Rows are points. Each copy is the shape, with its points in the same order, turned, moved and blurred by noise. Say if it was mirrored as well.

Shape (6 x 3):
[[ 21  21  28]
 [-12  32  16]
 [-35 -21  42]
 [ 21  -9  13]
 [ 46  13  11]
 [-27 -24 -27]]
Copy 1:
[[  7 -14  51]
 [-13  17  35]
 [-60  -3  26]
 [ -2 -30  24]
 [ 24 -29  27]
 [-34  -4 -26]]
Copy 1 is: only turned
Copy 2:
[[ 19  34  12]
 [ -7  21  33]
 [-54  28  -3]
 [  5  12 -22]
 [ 36  16 -13]
 [-37 -35  -3]]
Copy 2 is: mirrored
Copy 3, 6 rows:
[[ 27  -7  38]
 [ 32 -32  11]
 [-34 -39  19]
 [  7  14  24]
 [ 40  24  37]
 [-10  -5 -37]]
Copy 3 is: mirrored

Shape:
[[ 15 -28 -18 -16]
 [  3  10 -18 -16]
 [-37  20   8   9]
 [ 11 -29 -17  -9]
 [-21  16  60 -24]
 [ -4  16   6  24]
 [  3   7 -18  35]
 [ 12  17  -9 -12]]
Copy 1, 8 rows:
[[ 35  -5  11  24]
 [ 19  14   3  -5]
 [-35  19  -6  -4]
 [ 28  -3   8  30]
 [-46 -16  39 -25]
 [-16   2 -21  -7]
 [  7   9 -41   7]
 [ 18   6   5 -17]]
Copy 1 is: mirrored
Copy 2, 8 rows:
[[-21  40   7   2]
 [ 17  16  -1 -14]
 [  8 -33 -14 -26]
 [-19  26   2   8]
 [-17 -34  43 -47]
 [ 11 -23  -2   3]
 [ 15 -12 -13  25]
 [ 22  13  13  -7]]
Copy 2 is: mirrored
Copy 3, 8 rows:
[[  7 -29 -26 -14]
 [ 20   8 -18 -13]
 [-15  35  11   2]
 [  2 -28 -25  -9]
 [-15  24  43 -52]
 [  5   9  19  14]
 [ 12   0   2  34]
 [ 27   6  -7 -11]]
Copy 3 is: only turned

Shape:
[[ 18 -19 -34  -6]
 [-15  -8  17  13]
 [ -7   7  25 -13]
 [ -4  -6  21 -13]
 [-10   5   8  10]
 [-15  51  -8   8]
 [  0  19  22  43]]
Copy 1:
[[  5 -21 -42 -19]
 [ -2 -32  15  12]
 [ -3  -7  24  -5]
 [ -1 -16  19 -12]
 [ -2 -16   6  13]
 [-13  24  -4  35]
 [ 24 -16  14  44]]
Copy 1 is: only turned
Copy 2 (7 x 4):
[[-33 -12 -21 -18]
 [  6   1  27  10]
 [ 16  23  20 -12]
 [ 18   4  19 -15]
 [  1  16  15  10]
 [-17  60   3  18]
 [ 18  12   8  40]]
Copy 2 is: only turned
Copy 3, 7 rows:
[[ 36 -17 -23   4]
 [-18  10  -2   8]
 [-22   4   3 -19]
 [-18  -7   1  -8]
 [ -8  17  -8   1]
 [  5  55 -15 -23]
 [ -6  41  15  21]]
Copy 3 is: only turned

Shape, 10 rows:
[[-13 -20   0 -21  41  10]
 [  4  18   3  13   3  14]
 [-18   8   8  20 -28   7]
 [ -2  19  27  -1 -23   6]
 [-13  18 -12  13  -7   8]
 [-15  17  -1   5 -11 -14]
 [-17  -8 -12 -19 -26 -10]
 [ 60  -7  -9  12  -6   1]
 [ 26   9  -9  10 -16  -5]
 [ 10 -19   1   2  12 -33]]
Copy 1, 10 rows:
[[-11 -20 -10 -41  22  10]
 [-10  16  10   7   6   3]
 [-11   2   6  21 -25 -16]
 [  9  19  20   3 -17 -19]
 [-18   4   1  17   5 -12]
 [ -3  -7  15  15   5 -22]
 [ 14 -14 -17   6  -3 -35]
 [ 41  20 -10  20  13  37]
 [ 23  13  -1  26   9   4]
 [ 26 -31   9  -1  16   8]]
Copy 1 is: only turned
Copy 2 (10 x 6):
[[-14  19 -26 -19  25  20]
 [-19  16   5  23 -18  14]
 [-16 -14  24  30 -10  15]
 [  5   3  22  26 -20  31]
 [-26  -5  -5  26 -17  13]
 [  1 -14  -6  29 -10  12]
 [  3 -34  -2  -6 -12  15]
 [ -1  30  17 -11 -44 -24]
 [ -2   7   8   7 -38 -10]
 [ 21   4 -11  -1   7 -21]]
Copy 2 is: mirrored
Copy 3, 10 rows:
[[-35  -3 -19  -6  36  17]
 [ 12  17   7   6  15  -6]
 [  3  -3  34   5  -5 -20]
 [ -2  15  24  27  -6  -5]
 [  1  12   9  -6   8 -23]
 [ -6   1   4  15   0 -28]
 [-29  -8  -1   2 -24 -18]
 [ 40  -2 -26   9 -14  28]
 [ 23   5 -10   9 -13  -4]
 [ -5 -31 -26  22   8  -1]]
Copy 3 is: mirrored

Shape (11 x 6):
[[ 21  22  13   3  17  -9]
 [ 27 -37  -9   8  11  13]
 [ -7   8 -10   7  33 -39]
 [  4 -25  -4  18  25   9]
 [ -9   2  -7  -9 -28   6]
 [ 39 -20  18 -12 -18 -41]
 [  8  27  30  28 -25  17]
 [-12 -10  -6  12 -20  18]
 [-10   4   3   8  -1  -2]
 [-25  23  31 -26  -8  -2]
 [ 19  21 -19  23  10 -35]]
Copy 1:
[[ 27  13  12   5  22 -19]
 [ 37  -5  -1 -18 -19  22]
 [ 12  42  -8 -11  -3 -39]
 [ 14  15   3 -24  -3  15]
 [ -2 -16  11  24 -24 -10]
 [ 60   5  34  12 -32 -31]
 [  2   3  44  38  19   9]
 [-11  -7  10  11 -21  12]
 [  0   8  14   2  -7 -13]
 [-16 -11  41   4   4 -42]
 [ 31  44  -9  19   2 -20]]
Copy 1 is: mirrored
Copy 2:
[[ 15  13  11  -1  26   1]
 [ -3 -24 -23 -28   1  16]
 [ -6  37 -13 -18  20 -28]
 [-19  -5 -23 -24  20   9]
 [-16   4   1  22 -23  12]
 [ 14   3  33 -38 -27  -8]
 [ -7  12  29  16  14  47]
 [-29   0 -11  11 -10  26]
 [-19  15  -2   4   6   8]
 [-24   5  32  36   8 -17]
 [ 17  48 -11 -16   7   3]]
Copy 2 is: mirrored
Copy 3 (11 x 6):
[[  7 -14  -7  24  12 -21]
 [ 30 -33 -14  12 -27  19]
 [ 28 -10 -12 -10  34  -3]
 [ 24 -26 -11  17   1  27]
 [-14  12 -18  -9 -20   4]
 [ 36 -11  20  -9 -29 -37]
 [-17  26   3  46 -12 -12]
 [ -5  12 -12  10 -20  26]
 [ -2   5 -11   5   6  10]
 [-40  -1   8 -10   8 -13]
 [ 40  13 -26   6  19 -21]]
Copy 3 is: mirrored
Copy 4:
[[ 21   4   3  23  24   0]
 [ -2 -31   3 -23  23  27]
 [  0 -20 -34  24   9 -23]
 [-23 -21  -6  -8  28  10]
 [ -5  15   1  -4 -24  20]
 [ 30 -40  28  10 -19   4]
 [-12  23  25  41   5  35]
 [-25  11  -5  -3 -11  30]
 [-15   4  -4  13  -3   3]
 [ -6  34  19  20 -13 -18]
 [ 18 -21 -29  40   7  10]]
Copy 4 is: only turned

Shape (11 x 8):
[[ -7  15   8 -19 -16  -2  10   7]
 [-24  24   4  27 -13 -31  10 -10]
 [ -4 -18 -28 -16  -4   2   6   2]
 [ 14  26 -13 -21 -10  -1 -39   7]
 [-28 -10  -1 -20  -5   4 -17 -13]
 [-17  17  -9   4   3   3   4  -2]
 [-21 -60   7   8  13   0   2   6]
 [-24 -16  -7 -25 -11 -14  -7 -13]
 [ 42  23  -7 -26  38  -8  10   6]
 [ 32   2  -6 -18  14   5   3 -10]
 [ 10  12   3 -22 -14   8 -13 -14]]
Copy 1, 11 rows:
[[  7 -12  11 -23 -23   0 -12   2]
 [-15  -6  -2 -14 -26 -14  16 -43]
 [ 10 -23 -12 -24  18  12 -11  10]
 [  8  20 -16 -25 -14 -31 -32   8]
 [ 23 -15  16 -23  16 -18 -17 -12]
 [ -7  -2   7 -23   1   3  -8 -19]
 [  8 -39  20  18  45  -8  13   5]
 [ 30 -24   5 -24   9 -19  -2  -6]
 [ 21  46 -14  -6  -5  19   3  23]
 [ 21  16  -9  -2   3  18 -17  12]
 [ 27   2   3 -15 -15  -5 -30   1]]
Copy 1 is: only turned
Copy 2 (11 x 8):
[[-16 -20   5   8 -17   1   3  -5]
 [ 11 -13 -35  32   0 -13 -15 -12]
 [  9 -10  20 -18   3   3   9 -27]
 [  2  -8 -20 -28 -40  18  19  -2]
 [ -1  10  12 -13 -20   1 -21 -17]
 [  3   7  -8  12  -2   5   6 -11]
 [ 20  -1  32 -21  35   3 -37  -1]
 [ -1  -7  12 -17 -14 -12 -21 -28]
 [-13  -1  -7 -27   5 -22  53  21]
 [  9  -2  12 -20  -8 -16  32  13]
 [  3  -7   7  -9 -37  -3  10   4]]
Copy 2 is: only turned
Copy 3 (11 x 8):
[[  0   6 -15 -13  12  -3 -16   3]
 [-43   6 -27 -20  -4  -2   8 -24]
 [ -7  -8  -1  10  -3 -35 -32  -2]
 [-21  -1  25   2  34  13 -36  -6]
 [-11 -21   8 -11  18 -29  -3   7]
 [-16 -13 -15   6   8  -6  -4 -18]
 [-14  -3  11  22 -24 -52  18  24]
 [-16  -6   4 -17  14 -42 -14   3]
 [ 16  38  10  32  22  -5 -24 -37]
 [ 15  14  22  13   2 -11 -22 -26]
 [  4  -2  18 -15  14   0 -22  -9]]
Copy 3 is: only turned

Shape:
[[  0   3 -16  39  16 -10   7 -34]
 [  2 -20 -21  27 -12  12  -5 -20]
 [  8  -6  -1 -19  13  -5  38 -10]
 [ -7 -11  36 -26  18  22 -14  -2]
 [-24  18  12  31  31 -31  -3  -9]
 [ 19 -11  10   5 -24 -11   0  -3]
 [ -8  35 -22  22  14  -4  22  10]
 [  7   1  16  -4   8  20  15  23]
 [ -3  35  20 -16 -32  33 -21 -33]
 [ -7 -26 -23  -4   7  -2  23  27]
 [-17 -10  28  28 -29  -5   9 -19]]
Copy 1:
[[-13  -4   8 -11   2 -21  40 -36]
 [-27   0  -3   3 -24   2  11 -34]
 [ 15 -31 -12   8  14  11  19   0]
 [-22 -24  29   9  -5  20   3  38]
 [-18 -17  16 -33  19 -41  24   1]
 [  0  -3 -14   5 -32 -11   7   7]
 [-12   8 -16  -3  41 -23  12 -14]
 [-22 -10 -16  17  11   5   7  28]
 [  4  44  34  -3 -12  26  -7  16]
 [-21 -38 -34  13   9  -1 -12 -12]
 [-15   3 -12 -40 -28   3  17   7]]
Copy 1 is: only turned
Copy 2 (11 x 8):
[[ 16  13  15  26 -17  22  -8   1]
 [ 11   4 -18  30 -29  -5 -11  19]
 [  7   0   5 -34 -11   1 -37  13]
 [-23 -27 -17 -38 -32  -5  14  13]
 [-23  -8  27  14   3  25   6 -16]
 [ -3  -8  -2   4 -31 -31 -24  -8]
 [-12  39   9   4  16   6  -7   2]
 [-20   7   2 -28 -14 -25  -3  23]
 [-27  24 -45 -19 -60   1   2 -23]
 [  1  -7  -7  -5  21 -21 -27  37]
 [-34  -8   1  22 -47  -4 -29   1]]
Copy 2 is: mirrored

Shape (14 x 9):
[[  9   9  15   6  -2 -12  -6 -14  -5]
 [  2 -54   1 -31   0  15  -3 -13  -2]
 [  8  11   0   7  -1   3  30   4 -11]
 [ -4  14  12  10   8  -2  -8  16 -37]
 [-11   9   3   7   5 -10   8  13 -12]
 [  8  -5 -11   0  -4  -8  -6   9  -7]
 [  6  12   0   9  18 -15  -3   6 -15]
 [  7   5  -4   4   5  -8   1 -30  -8]
 [  5   4  -9  -3  22   3  -2  15   0]
 [  3  -3 -13   4  -4   5  -3  -1   0]
 [ 11 -20  -4   7  -2  -4   2  11   1]
 [ -1  -1  11  10   3   3  -5 -14  -4]
 [  5  12   1 -20   2 -11  -7  15  -1]
 [ -4  -2 -10  10  -5 -12  13   7   0]]
Copy 1, 14 rows:
[[ 15  -2  10 -11 -10  -7  15   0   3]
 [  5 -18   9   0  60   5  12  16 -10]
 [ -6 -24 -22 -14 -15   5   7   2  -3]
 [ 11  13 -19 -14 -13 -10   3 -14 -28]
 [ 10 -11 -16  -7  -8 -10  -2 -17  -4]
 [  6  -6   2  -2   4   1 -13   5  -6]
 [ -2   1   0 -17 -14  -9  -3 -16 -12]
 [ 11  -6  13 -18  -4  16  17  -8   7]
 [-20   0  -4  -4   4  -8  -7 -11  -3]
 [  2  -6  -2   5   2   9  -6   2   3]
 [  4 -18   6   7   7  -5  -9   8 -14]
 [ 11  -4   2   2  -1   2  21  -6  -1]
 [ -1   6  -5 -18   5 -21 -10   2   8]
 [  9 -22  -6  -3  -5   2 -11  -4   1]]
Copy 1 is: mirrored
Copy 2, 14 rows:
[[  5  -1 -10   9  12   5  -7   7 -24]
 [ 31 -27  -6 -21 -20  -5   0  37  20]
 [ -1  -3 -19   0 -11   9   7 -25 -12]
 [-31 -13   1   7 -11   2   8   2 -32]
 [-21 -11 -13  -4   3  15   9  -5 -13]
 [-10   5 -20  -4  -5   1   4  14  -2]
 [-18  -7 -17  12   7   1  16   3 -18]
 [  7 -11 -23  19  10  -5 -12   2  -8]
 [-13  -3  -7   2   3  -4  25   2   6]
 [ -5   3 -13   4  -4   4  -3   6   9]
 [  2   5 -19  -3 -11  14  12  17   0]
 [  4 -10  -2  12   3  11  -7   7  -9]
 [-13   3  -8 -19  15  -9  10   6 -10]
 [-10  -1 -28  -4  -1  19   3  -2  -1]]
Copy 2 is: mirrored
Copy 3:
[[  9 -11  -5  10  -4   3 -18  -4  -8]
 [-23 -21 -21 -30  28   0  -4  29  27]
 [-14  -1   1  27   5   6  14 -10  -2]
 [ -1   6  19   7  22  21 -11  -8 -29]
 [-14   2  21  10   7   1  -2  -3 -13]
 [  6  -3   8  -2  14 -10   8   7  -7]
 [  3   9  17  15  14  -5 -14  -8 -11]
 [  6 -15  -5   4   7  -9 -12 -18   8]
 [ -4  23  13   1  13  -6  -1   2   6]
 [  4  -7   9  -3   7  -2  11   1   9]
 [ -1  -9   6   7  17  -8   8  24   4]
 [  3 -15   7   5   2  11 -13  -3   6]
 [ -4  17   0  -7  -3  -9  -3   6 -15]
 [ -9 -10  15  13   5 -14  10   1  -5]]
Copy 3 is: mirrored
